Each point is reached from the start by the listed moves, each made once or not at all, plus a little noise. Say if it took an odd or an even number of moves. Then give how often each move was made.

Moves:
(1):  33 -13 -60
(2): -39 -15   0
(3):  1 18 -3
Start: 1 1 7
Points:
 -5 -26 -53 -> even (1, 1, 0)
1 1 8 -> even (0, 0, 0)
 34 -13 -53 -> odd (1, 0, 0)

Moves:
(1):  -5   0 -11  -2  -7  -4   6   8   7  -5   3
(2):  -6   7   4  -1  -1  -2 -10   4   2   1 -14
(3):   9  15  -9   0 -14   7  20  10  12  13   7
(4):   0 -12   3   2   3  -5  14  -1 -12   0  -8
(5):   3  -4   8 -13   3  -8  -8  -4  -9   5  -1
(6): -6  6 -6 -1  2  1  4  9  2  9  2
(7):  -4  -2  -7  -9 -10   6  -5  -8  -7   0  -1
(8): -5  3  3 -3 -5  3 10  1 10  0  4
(9):  -6  -8   4   2 -12  -5   5  -5  13   1   4
(10):   4   2   3   3  -3  -6  11  -9 -15   6   6
(11):   4  -2  -4  -5   7  -2  -8 -15   5  -1  -2
Start:   4  -3  -4  -3 -13   1   5   3  -1  -1   0
Points:
 -5  24 -19 -31 -49  -2  32  15   0  27   6 -> even (1, 1, 1, 0, 1, 1, 1, 1, 0, 1, 0)
 -8   3 -14 -11 -45   3  31  14   9  23 -10 -> even (0, 1, 1, 1, 0, 1, 1, 0, 1, 0, 0)
  1 -24   3 -12 -29 -27  33  -6 -17   5   3 -> odd (1, 0, 0, 1, 1, 0, 0, 0, 1, 1, 0)
-12 -17 -13  -3 -27 -12  34  14  10   3   0 -> even (1, 0, 0, 1, 0, 1, 0, 0, 1, 0, 0)
  4  -2  -7  -9 -26   2  12 -13 -23   5   5 -> even (0, 0, 0, 0, 0, 0, 1, 0, 0, 1, 0)
 12   5  -4  -1 -32   1  60   5  -6  18   9 -> even (0, 0, 1, 1, 0, 0, 0, 1, 0, 1, 0)
  4 -20  14 -16 -16 -28   8 -25 -17  10 -16 -> even (0, 1, 0, 1, 1, 0, 0, 0, 1, 1, 1)

Moves:
(1):  -6   1   1 -13  -2   1  -4  -7   6   4   6   3   3   1  -9   0   5  -4   3   0   2   1   6   1   5   2   4
(2):  -7  -1   8   5   4  -4   3   1   4  -4   2  -2 -14   2  -6   7   1   1   6   5   1  -2   8  -6   5  -2  -7
(3):  -4  -7   5   4   0  -2   4  -1   3   5  -3   6   0   1   4   6 -10  -1  10  -1  -6  -1   0   4  -6   3   3
(4):  3 -3  4  2  2 -5 -4  0 -1 -7 -4 -5  2  0  5 -3  0  0 -2  2  2 -3  5  0 -6  2  0
(5): -5  6  1  5 11  4 -7  4 -1  7 -5  4  2  6 -5 -1 -2  3 -3  5  1 -2  4  1 -3  0  2
(6):  -2  -4  -1  12  -3   3   4   6   2   1 -10  -7   7   0  -4   8  -5   3  -3  -7   1   2   0  -3   3   8   4
(7):   9   1 -11   2  -6   4  -1  -6  -6   2   6 -10   6   4  -8   3  -3  11  -3  -2  -1  -4   2   8  -3   1   2
(8):   4  -4  -1  -8  -2  11  -4  -1   3  -3   1  -1   5   2  16  -1   3   6   5  -8  -2 -17  -3   5   2   3   0
(9):  -5   4   7  -1   3   0   6  -6   3   1  -1   2   2  -2  -1   0  -5   9  10 -10   2   4   4   0  -1   4  -6
(10): -10  -3  -2   0  -2   8  -4 -12 -10   2   1   4   4  11  -1  11  -1   7  10   0   9 -15  12   9   0   2   1
(11):  3  1  1  4 10  0  4 -2  5 -5 13 -2  0 -8 -9 10  1  3 -2  1 -6 -1  6 -5  1  1 -7
(12): -2  2 -2 -5 -1 -4  1 -3  2 -1 -1  9 -5 -3 -3  4  3  1 -1  4 -4  1 -1  1  9  1  0
(13):  -5  -3   1  -1   1   2   1  -5  -3   4  -3  -5   0   3   1   1   6  -1  -4   1  -1 -13   3  -4  -5   2  -2
(14): -4  0  2  5 11  3 11  5  7 -8  1 -2  3  4  8  5 -2 -1 -4 -4 -5 -3  3 -2 -3 -5  3
(15):  -3  -2   2   6   0 -11  -7  -4  -1   8  -5  -1   0   7  -4   1  -1   2  -3  -3   8  -4   0   7   7  -4  -7
(16): -3  2 -6 -3  1 -2 -6 -2 -2  6 -3 -9  2  3  4  2  1 -4  4  9 -6 -6 -2  1  6  2  2
(17):  1  8  1  7 -7 -9 -1  1  5  0  2  4  1  0  2 -4 -1  1 -5 -3  0  6 -9  0 -2 -4  4
(18): -1 -3  5  2  0 -5 -1  3 -4  1  0  1  4  8  0  2  4  2 -5 -2 -5  2  1 -2  1  0  0
(19):  2  1 -2  0  1  2  1 -3 -1 -7  1 -2  3  5 -8  3  4  0  2  4 -4  0 -2  3 -1 -2 -4
(20): -2 -2 -4  4  3 -1  3  0  6  2  6 -1  2  1 -6  0  1  6  1  3  4 -4  6  3 -2  4 -1
(21): -3 -2 -2  6 -2 -3 -3  3  4  3 -9  0  0  5  5 -3 -5 -9  0 -1 -1 -1  0 -6 -2 -1  0
(22):  -4  -1   1  10   3  -4   4   2 -10  -8   0  -4   2   3  -5  -2  -6  -2  -4   2  -9  -1  -1  -4   3  -7   0
(23):  -2   7   2  -7   2   2   7   5  -6 -11   4   2  -3   1  -4   7  -3  -7   0   7  -3  -7   2   2   3   0  -2
(24):  -4   3   4   0   3  -6  -1  -3   1  -5  -2   9  -4   4   4  -1  -3   3   7 -15   5   4  -4   0  -4   9   8
Start:   3  -2   7   7 -20 -15  10   4   7   4  -7   2  14   4  -4  10   4 -13   2   1   1   2   2 -12  -3  11  -8
Points:
-21  -1  20  47  11 -19  16  -2  13 -13  -7  -2  39  37 -17  42   5  13  -6 -14   3 -25  29 -12 -24  28   0 -> even (0, 0, 0, 1, 1, 1, 0, 0, 0, 1, 1, 0, 1, 1, 0, 0, 1, 1, 1, 1, 0, 0, 0, 1)
-30   9  23  39   4 -10  27   6  10  -2 -15   2  33  31 -13  48 -11  -3  -4 -11  -5 -26  29 -23 -11  18 -11 -> odd (0, 0, 0, 0, 1, 1, 0, 0, 1, 1, 1, 0, 1, 1, 0, 0, 1, 1, 0, 0, 1, 0, 1, 0)
-37   2  16  26  12 -15  17  -9  -2 -16   6  -1  22  54 -35  60 -15 -11  25  11 -25 -37  39  -8   1  15  -4 -> odd (1, 1, 1, 0, 1, 0, 1, 0, 0, 1, 1, 0, 0, 1, 0, 1, 0, 1, 1, 0, 1, 1, 1, 1)
-12  -1   8  17 -29 -42   7 -16   0  -4 -13  -2  22  30 -29  24  -8 -21  -4  11 -14 -24   9   0   1   3 -10 -> even (1, 0, 1, 1, 0, 0, 1, 0, 0, 0, 0, 1, 1, 0, 1, 0, 1, 0, 1, 0, 1, 1, 1, 0)
-28   8  10  18  -7 -16 -10 -28   8  19 -15   5  32  43  -3  22   6  16  26 -17  17 -45  12  13  -3  26 -12 -> odd (0, 0, 0, 0, 1, 0, 0, 1, 1, 1, 0, 0, 1, 0, 1, 1, 1, 0, 1, 1, 0, 0, 0, 1)

Moves:
(1): -10  -3   1   1   5   1  -4   3  -4  -4   3 -10  -6   0  -1   1   2   3   2   1   0   0   0  -1  -1
(2):  0  3  4 -3  0  1  0  2 -6 -3  0 10 -4  1  6  9 -4  6 -7 -5  2  2  2 -8  7
(3):  4  1 -3 -1 -3 -1 -6  0  7 -7  0  1 -1  3 -1  0 -1 -6 -8 -1  2  0  4  1  2
(4):  4  2  6 -6 -3  0  2  2  2 -8 -4  0  2  7 -5 -2 -3  1 -1 -8 -2 -1  3 -1  2
(5):  -7  -1   1   6   6  -4   3 -16   3   0  -9  -4  -4   6   7  -6  -3   2   6   7   8   9  -3   0   5
(6):   0   5  -5   4  -7  -3   0  -1   7  -7 -10  -3   2  -3   1  -7   7   8   2  -3   5   3   2  -7   2
(7): -7  0  0 -4 -5 -2 -1  2 -9  1  3 -1 -1  1  5  2  1 -3  3 -4  1 -3  6  2 -6
(8):  3  1  1  5  9 -6 -2  7  3 -4  5  0 -8  4 -7 -3 -1  1  3  2  6 -1  6 -1 -9
(9):  1  3 -2 -1 -1  3 -6  3 -2 -3 -5 -1 -2  3 -2 -3  0 -1 -2 -1  3 -3 -1 -3  4
(10): -2  2 -2  7 -1  3  9  5 -6  2 -2 -5  2  0 -2 -4 -1  1 -7 -5 -7 10  4 -2  3
(11):  3  4  2 -4 -5  0 -5 -2  3  0  3 -4 -6  6  2  0 -1 -9 -2  0  3  7  9 -2 -1
(12):  6  5 -5  3 -3 -2 -6 -4  0  4  3 -6  6  7  7  0 -6  2 -3 -4 -4  3  1 -1  1
(13):  5 -4  2 -2 -4  2 -4 -3 -3 -2  3 -5  2 -3  3 -8  7  4  0  3  1  2 -6 -7 -3
(14):  -7   5  -7  -1   4   6  -2   1   0   3   4  17   1   3  -1   2 -11   0  -2   2   3   4   1  -3   1
(15):   0  -5   9  10  -4   4  -7   1  -5   6  -2   5  10   3   0   2   3   1   7 -10   3  -6   9 -11   2
(16):  9  0 -4 -2  1  3  5  3  4 -2  0  3  1 -3  7 -2  3  3 -2 -1 -9  2  2  4  6
(17):   2 -11   6  -1   8   1   1  10  -1   2   6   9   5  -3   6  -1   7  -4  -4 -10   4   2   0 -18 -10
(18):  0 -1  7  5  5 -2 -1  1  4  5  0  4  0 -5  5 -2 -6  5  2  0  1  2 -4  4  1
(19):   5 -12 -10  -1  -1   3  -3  -9   1  -9   0  -2  -6   2 -16  -1  -4  -8   1   0 -13  -9  -5   6   4
(20):  9 -7  2  1  5 -2 -4  6 10 -2 -5  9  7  4 -2 -2 -1 -3 13 -2  5 10 -2 -2  1
(21):  12 -10  -3  -6   4  -5   3   3  10   3  14  -6   5  -4   5   1   2   0  -6 -10  10  -6  -5   2  -3
(22):  6 -1 -3 -8 -3  7  7  2 11  6 -3 -4  2 -8 14 -1  1 10  1 10 -1  8  0  2 -9
(23):  5 12  0  1 -1  0 -1  4 -7 -5  1 -5  3 -2  8  4 -5 -5 -2 -2  6 -1  6 -5 -2
(24): -2  1  1  4  0  8  0 -3 -2 -3 -5 -1 -1 -3  1  1  3  3 -1 -6  2  1 -4  2 -3
Start:   3 -10  -5   4   4   2  -7  -4   4  -7   6   1   1  -2  10  -1   4  -2   0  -1  -6  -5   6 -10   8
Points:
 27   0   7  15  13  -5 -31  19  26 -33   3  -4   3  14  24 -11  -1  -5   0 -31  20  20  29 -40 -10 -> even (1, 0, 1, 1, 0, 1, 0, 1, 0, 0, 1, 1, 0, 0, 0, 0, 1, 1, 0, 1, 0, 0, 1, 1)
 16  -4   0  -4   9   5 -14   4  12 -17   1 -13   6   5  60 -10  -8   7  -9 -13   2  15  20 -25   1 -> even (1, 0, 1, 1, 1, 0, 1, 0, 1, 0, 0, 1, 0, 0, 0, 1, 1, 1, 0, 0, 0, 1, 1, 0)
 -4  -6 -15   6  10   4 -33 -16  13  -7  17  -9 -10  15  36  -5 -16  -5  -9 -17  23  10   9  -8  10 -> odd (1, 0, 1, 0, 1, 0, 1, 0, 1, 0, 1, 1, 0, 1, 0, 0, 0, 1, 0, 0, 1, 0, 0, 1)
 32  -2   5   9  16   7 -16   7  44 -26  -3  14   3   8  50  -4 -10  21   5 -25  37  30  32 -35  10 -> odd (1, 1, 1, 1, 1, 1, 0, 1, 0, 0, 1, 0, 0, 1, 1, 1, 0, 1, 0, 1, 1, 1, 1, 1)
  4   5 -24  18  -2  12  -8 -19   9 -27 -10   2 -10   2  24 -12 -14 -11  -8 -12  -5  22  26  -8  21 -> even (0, 0, 1, 0, 1, 1, 1, 0, 0, 1, 1, 0, 0, 1, 0, 1, 0, 1, 1, 0, 0, 0, 1, 1)
 -1  11  -4  17  -3   3 -30  -9  -6 -17  -2   0  -3  16  27 -17   1  -2  14  -6  34   6  37 -46   3 -> even (0, 0, 0, 0, 1, 1, 1, 1, 1, 0, 1, 0, 1, 1, 1, 0, 0, 0, 0, 0, 0, 0, 1, 0)
